Each row of a before or after table is a point. The points were changed in one or more steps. Then noise was added and the rows were shuffled. The steps act on columns, c1 being the first. Write out the steps. A step turns or swaps two columns, mirrors them in a line or flattens them onto one, adds a multiple of one to another, or multiplies or shifts one. Angles are multiples of 10 degrees, from the lower column toward the higher: turns from -170 to 170, lines from 10 to 170 but not 90. Use the fewest steps. Two steps may share a column if one is a turn and the other turns, adds or multiplies; they go together, in the order done. Otherwise the lowest column goes first.

Before (8 x 2):
[[ 15  30]
 [ 34  28]
 [  4  36]
 [-40  36]
 [-44  -4]
 [  3   2]
 [-27  -2]
 [ 21  24]]
After (8 x 2):
[[ 30  20]
 [  2  -3]
 [-21  19]
 [-32  32]
 [  0  52]
 [ 34   0]
 [ 32   5]
 [ 41 -12]]
Steps: turn c1 and c2 by -50 degrees

Before:
[[ -1   7  -2  11]
 [ 17  -7  -7 -29]
 [  8 -24   0 -22]
 [-12 -37 -26   3]
 [-21 -60  -4  23]
 [-19 -21   3 -24]
 [ 13  -4  16 -27]
 [-20  13 -37  45]]
After, 8 rows:
[[-25  23  -9 -22]
 [-55  18 -10 -24]
 [ 15  -6   6  10]
 [ -7  44  12   3]
 [ 47   0  40  44]
 [ 13  57 -16  22]
 [-27   9   5 -29]
 [-28  -1 -15 -27]]
Steps: add 1.5 times c4 to c1; turn c2 and c3 by 160 degrees

Before, 10 rows:
[[ 45  16  29  -6   0  -4 -22  -4]
 [-17   8  10 -13  35  30 -31 -34]
 [ 31  52  46  -7 -29   3  28  -5]
 [-35  -6  22 -25  14  34 -37  15]
 [ 25  45  43  38 -37  11   3 -23]
 [-29  -6 -34  25 -38  -2 -33 -24]
 [-30  44  16  21 -18 -26  24  22]
 [-14  46  -5 -12  -1  26   4  37]
 [-16   6  -9  34  10  -7 -15  15]
 [ 34  -7   4 -24 -25  42  33  19]]
After, 10 rows:
[[-28  42  11  21   9 -32  26  29]
 [-29  -7 -44  26 -43   9 -34  14]
 [ 43  16  33  -8  -6 -14 -20  -3]
 [-13  47   4 -14  28  25   2  26]
 [-16   9  27 -15  -3  24 -31 -49]
 [ 34  -7  22 -25  -2  38  33  31]
 [-18   4 -14  36  18  -3 -19   2]
 [-36  -7  44 -23  18  24 -38  -2]
 [ 30  50  59  -6 -23 -13  27  19]
 [ 25  45  57  39 -41  -5   3  13]]
Steps: turn c3 and c6 by -20 degrees; multiply c3 by 1.3; turn c5 and c8 by -50 degrees

Before, 10 rows:
[[ -4   8  -1   1  21   5  -9   8  21  13 -19]
 [ 13  17  -4 -21   2  -1 -31  -1   7  -5  -6]
 [ 21   9 -16  -4   5  -6 -13  27  -7  -5 -12]
 [ -3  14 -19 -12  -4   3  -2  -2  11  -3  11]
 [-22  10   9  -3 -12  -6  -9 -18  -1   5  -2]
 [  5  25   0  -9   3  -9 -19  27  20 -10  -9]
 [ -7  16  -3  12  -3   3 -21 -15  14 -17   0]
 [-24   6   4  -6   6  36  10   1  -4 -17  -5]
 [-22 -33  39   2   6  37  15  -4   0 -19  17]
 [ -2  28   7   4  29  16  10   9  -3  18  -1]]
After (10 x 11):
[[ -1  14  11 -22  -4   5   1  -2  11   0 -19]
 [-13  10  -2 -13 -21 -10  -8 -18  -2   6  10]
 [ -5  16   0   2  -6   4  -4 -15  14   4  -3]
 [ 16   9 -12 -14  15  -9  -5  27  -7   5 -16]
 [  3  25  -9 -19   5 -14  -6  27  20   6   0]
 [-24   6  -6 -16  -7  58  14   1  -4 -12   4]
 [-22 -33  17  -8  -5  59  18  -5   0 -15  39]
 [-14   8 -19  -9  17   8 -11   8  21   9  -1]
 [-17  28  -1  -6  24  26  -3   9  -3   3   8]
 [ 10  17  -6 -31   9  -2 -16  -1   7  13  -4]]
Steps: turn c1 and c5 by 30 degrees; swap c3 and c11; shift c4 by -10; multiply c6 by 1.6; flatten c7 and c10 onto the line at 140 degrees

Before (11 x 14):
[[-15  -1 -17   3 -35 -10  -6   3 -14  26 -20  16   1  24]
 [-15  13 -24 -32  -2 -19  14   2 -22  -3 -17  -7 -19  -5]
 [ 27   6   3  16  10  18 -14  13   7  -4  -7   4 -24 -23]
 [  4  -5 -26 -20  16  11  -1 -15  22 -12 -26  -6 -20  22]
 [ 27 -28 -22   6 -34 -29 -28   9  19  -2  32   3  -4 -26]
 [ -9  -4  17  10 -32 -15 -34  23  -2  16  -3  41  -4 -11]
 [  3 -26   7  -5 -19  26 -16  23   4  30  -5  24  -7  15]
 [-20  17   5  18   8 -20 -36 -15  -6  13   9  -9  24  14]
 [ 20 -30  -4 -13 -11 -14 -34  -9  -9  38 -11 -13 -24   9]
 [ 26  -7  10  -9 -35 -13  -4 -19  -4 -13  10   2 -25  16]
 [  2 -27   4  21  -9   6 -16 -13 -13  -7 -11   0  24 -14]]
After (11 x 14):
[[ 10  -8 -21  -9 -33 -14  -5 -18  17 -14  10   3  29  -3]
 [ 14 -27   3  22  -8   7 -16 -14  22  -6 -10   1 -20  35]
 [-10  -4 -16  10 -31 -16 -34  23  -3  18  -3  40  -8  13]
 [-22  14  20 -32  -3 -19  13   3  45  -1 -18  -8  15  45]
 [ 11   8 -15  16  11  20 -14  13 -31  -3  -7   6  32   4]
 [-14  -2  20   2 -36 -10  -6   3  49  24 -20  16  -3   8]
 [  0 -24  -9  -5 -19  27 -16  23   1  31  -4  23   4 -21]
 [  7 -30  -7 -10 -12 -14 -36  -9  26  40 -13 -13  31  12]
 [ 21 -29  13   6 -34 -29 -29   9 -59  -2  31   3  22 -16]
 [ -7  17   7  18   9 -22 -36 -15  22  14   8  -9 -29   1]
 [ -7  -5  17 -20  14  12  -1 -12 -37 -11 -28  -7  26 -58]]
Steps: turn c1 and c13 by -30 degrees; turn c3 and c13 by -160 degrees; multiply c9 by 3; turn c9 and c14 by -140 degrees

Before (9 x 20):
[[ -9 -21  -1   9 -13 -22  -1  26 -35 -30   0 -31 -12  19 -59  16  -7   6
    7 -21]
 [-16  24  -5  25  -3  25  25  43   3 -23  17   4  14 -14 -42   2   9 -13
  -20  -1]
 [-14  11   6  17 -17 -39 -19  -8   5  10   3  11   4  27 -33  -7 -17   1
    0 -10]
 [-26   6  11  20   5  -6 -20   3 -11   2   4 -20 -20  18 -25  26  12  11
   -5  -5]
 [-29  34 -26  15 -17  30  42  25 -33 -17  19  13  42 -17 -27   6  38 -17
    7  30]
 [ 14   8 -17 -15  19 -27  -9 -31  30   4 -22   4 -18  31 -21   2  11   9
    3 -23]
 [ 17  -2 -24 -23  43 -10 -13 -25  40  49   7   5   2  16   8 -24  15 -47
   13  -6]
 [ 12  28 -38 -29  34  -1 -33 -29  34  35  -5  -9  12   0  10 -38  -9  -8
    6   4]
 [ 39 -10 -22 -19  42 -13 -40 -13  38  14 -15  18   6  14  23 -16   9 -21
    6  20]]
After (9 x 20):
[[  9  27 -37 -25  33   1 -32 -29  11  36  -9 -16  10   1  -9  10  17 -50
    5   4]
 [ 32 -11 -22 -21  42 -13 -37 -15 -10  14 -18  14   7  13 -35  26  -4 -39
    6  23]
 [-27   6  11  16   4  -7 -20   6   0   5   5 -18 -22  17  20   4 -18  28
   -6  -4]
 [-42  25  -6  21  -1  28  27  41 -11 -21  18  12  14 -15   6   3 -17  -5
  -21  -3]
 [  9   0 -28 -27  44 -13 -12 -26 -31  49   7   2   3  18 -13  24  -5 -55
   11  -9]
 [-38  10   8  23 -17 -37 -21  -9   4   8   1   9   2  26   8   0  10  -6
   -1 -12]
 [-20   7 -16 -18  20 -28 -12 -35  15   4 -22  -1 -17  29 -19  27  -4 -11
    5 -25]
 [-29  34 -23   1 -17  31  46  21 -21 -16  18  17  41 -18  22 -24 -39  13
    8  33]
 [-63 -22  -2  12 -14 -24   1  30  -5 -30   0 -26 -12  20  -3 -21   7  34
    8 -22]]
Steps: turn c1 and c15 by -80 degrees; mirror c4 and c17 in the line at 170 degrees; turn c8 and c12 by 10 degrees; turn c9 and c16 by 60 degrees; turn c9 and c18 by -70 degrees

Before:
[[ 22  15  -7   4  -6  -4  10 -17   2 -14   9  -3  -4 -27  19   7   5 -13
   -4   3 -24  10 -16  -8  15  19 -12 -24  -4  -4   4  -5]
 [  8   3  -8 -37   6  24   3  28  38  28  60  -8 -36  -3  -4  -6 -28  13
    7  -2  22 -17  41   1 -37  -8  24  32  36   8  30  11]
 [ 12   7   8 -23 -23  29   0  30  12  25  27  -4 -36 -38 -14   6 -13  23
   24  -9  22 -37  22  10 -28 -20  12  31  16  23  -7  26]
 [  7  17 -29   1  -5   0 -10 -18 -21  -3   7  -6 -13  -2   4  -3  38  -4
   30  -6 -13  -1   8 -39   9  21  11 -32  10 -18   3   3]
 [ 10  26 -23  29 -21   4  19 -32   5  -3  16  24  13   8 -21 -19  27 -24
   14  11 -16  11   1 -19  -5  21  -8 -23   7 -13   6 -20]
 [  1  20   5   9   2 -11   0   0   3   4   0   1 -13  12 -14 -11  -1 -19
    6  10  -6   7 -28 -15  -3  25  14 -16  -9  -9   0 -30]
 [-11  -1   6  -9  16   9   4  18  -9 -30   9  22  18 -17   4  13  -3 -21
   -8  33 -17 -14 -24 -30  -3  10 -13   3 -10 -12 -13 -18]
 [ -8   7  22 -42 -19  32 -23  21  25   6  33 -12 -18 -15 -18  17 -30  19
   -1   0  38 -29  27   9  -6 -13  22  19  53  12  22  18]
 [-25  14   3  -2  25 -12  -4   9 -12   0  -3  17   8 -26  -6  10  13 -17
  -15  11 -21 -10  -6   7  12  27 -13   5  -2  -9   1   4]]
After, 9 rows:
[[-12  -1   4  -2  -1   7   2  16  -2 -30  10 -26  18 -17   2  12 -25   8
   -6  25  20 -15 -25 -30  -2   8 -10   0 -13 -13 -14 -18]
 [ -5   8  22 -51   0  32 -21  20  10   6  32  11 -17 -14 -17  17 -24  -9
   -1 -20 -32 -29  26   4  -4 -13  23  23  53  12   1  17]
 [ 23  14  -7  14  -1  -1  10 -15  -7 -13   9   4  -4 -27  19   9   3  11
   -3   3   2   8 -18 -12  16  17 -11 -21  -1  -7 -17  -7]
 [  5  18 -29   7   2   0 -13 -17 -15  -5   8   6 -14  -1   6  -3  32   7
   28  22   0  -2   7 -40  10  20  10 -31   8 -18 -11   2]
 [ 10  27 -25  32  -1   5  17 -31  -4  -4  19 -47  12   9 -21 -18  14   7
   15  25   0  10   0 -19  -3  21  -7 -19   7 -14   2 -21]
 [-26  12   4   7   1 -10  -5   8   0   1  -1 -27   6 -28  -8   9   3   6
  -16  16   5 -11  -6   6  12  29 -15  -1  -3 -10 -20   2]
 [  9   4  -8 -39  -1  25   3  29  15  26  59  11 -37   0  -5  -6 -22  -8
    7 -19 -35 -19  39   2 -38  -6  25  39  35   7  -8   9]
 [ 13  10   9 -33   1  30   1  31  12  23  26   6 -35 -39 -13   6  -2 -17
   25 -16  -2 -38  21  11 -28 -22  11  32  14  22  11  26]
 [ -1  20   8   8   3  -8  -1   0  -5   5   1 -16 -15  11 -15 -11  -9  17
    7   6   3   8 -29 -13  -3  25  15 -13  -7 -10   0 -31]]
Steps: turn c21 and c31 by 110 degrees; turn c4 and c31 by 30 degrees; multiply c5 by 0; flatten c9 and c28 onto the line at 70 degrees; turn c12 and c18 by -150 degrees; add 0.5 times c15 to c12; turn c17 and c20 by 40 degrees
